Rows are points. Examples show where two turns around zero, p and q, send a point. Where does a point land after both, in the order given? Backwards means that the second turn is done in reverse. Each puzzle has new turns, and all numbers are rounded.

Turn p:
[  6 -18   9] -> [ -1 -17  13]
[ 23   8 -26] -> [-25  -3 -25]
[-48  20   5] -> [25 44 13]
[-15   9  37] -> [40  0  9]
[  6   1 -11] -> [-11   1  -7]
[ 28 -20 -14] -> [-28 -25  -3]
Turn q:
[-25 -36  11] -> [ 19 -38 -15]
[ 14   0 -35] -> [-38   0   1]
[-12  22   6] -> [11  8 22]
[23 14 18] -> [ 8 30 -8]
Where do these land?
q, then p backwards: [ 18 -23  -9] -> [ 23  12 -17]
q, then p: [-20 -25 -18] -> [-14  -8  33]
p, then q: [ 20   5 -20] -> [-10 -23  14]
p, then q backwards: [18 -5 19] -> [-20 -18   3]
q, then p: [-24  25  42] -> [ 11 -42 -33]
q, then p: [-12  24 -15] -> [29 -5  9]

Turn p:
[ 17  15 -11 -12 -15   5] -> [  3   2   4   5  -3 -31]
[-15 -22  -4   9  42  10] -> [  9   3 -25 -22  21  32]
[15 14 -4 11  4 -8] -> [-13  -6   8  -2  15 -11]
[  9   8  -1 -12   9 -13] -> [-15  -5  -7 -11  -4 -11]
[ 16   8  16   0 -16   1] -> [  0 -19  11  13  -7 -12]
[-10 -19  -5   1 -14   0] -> [ 4 14 -5 17 -7 11]
[-31  -3   9   3 -11   4] -> [ 11  11  15   0 -16  22]
Turn q:
[ 9 21  6  4 18 26] -> [ 13  26 -10   1 -25   1]
[ 1 14 -7 -5 10 -6] -> [  9   1 -13  10   1  -7]
[ -5  -4  15  -8  12 -15] -> [ 19 -11  10   7   5   5]
[ 4 -5 -5 15  4  1] -> [  0   6  -7 -13   6   6]
[ 10 -15  -2  -8 -13  -8] -> [-10 -21   3  -8  -1  -1]
[  1 -11  -2  17 -48 -12] -> [-45 -15   3  -2  15  20]
[-19   0  -4 -14  18  14] -> [ 14  15  13   3  -1 -22]
Where do these land?
q, then p backwards: [ 16  11 -12   4   2   2] -> [  4 -13  -4 -17   8  -3]
p, then q: [ 12 -43  13   1   9  -4] -> [-16  23  -9 -31  12 -17]
q, then p: [  8  13  11  -3  -2 -18] -> [10  3 -4 15 18  5]
q, then p: [-4  3 14 -7  8  7] -> [  0 -13   9  10   0  -5]
q, then p: [ 16  -7  -3 -15 -12  -5] -> [ -1  11 -10  15 -10  12]
q, then p: [-48  16  -9   1   2   7] -> [-22 -18  27 -27  19   9]
q, then p: [ 0 -7 11 10 -8  6] -> [15 -5  4 -5 -9  1]
p, then q: [  1  14 -26  11   1   5] -> [ 25  -1 -10  17  -2   4]
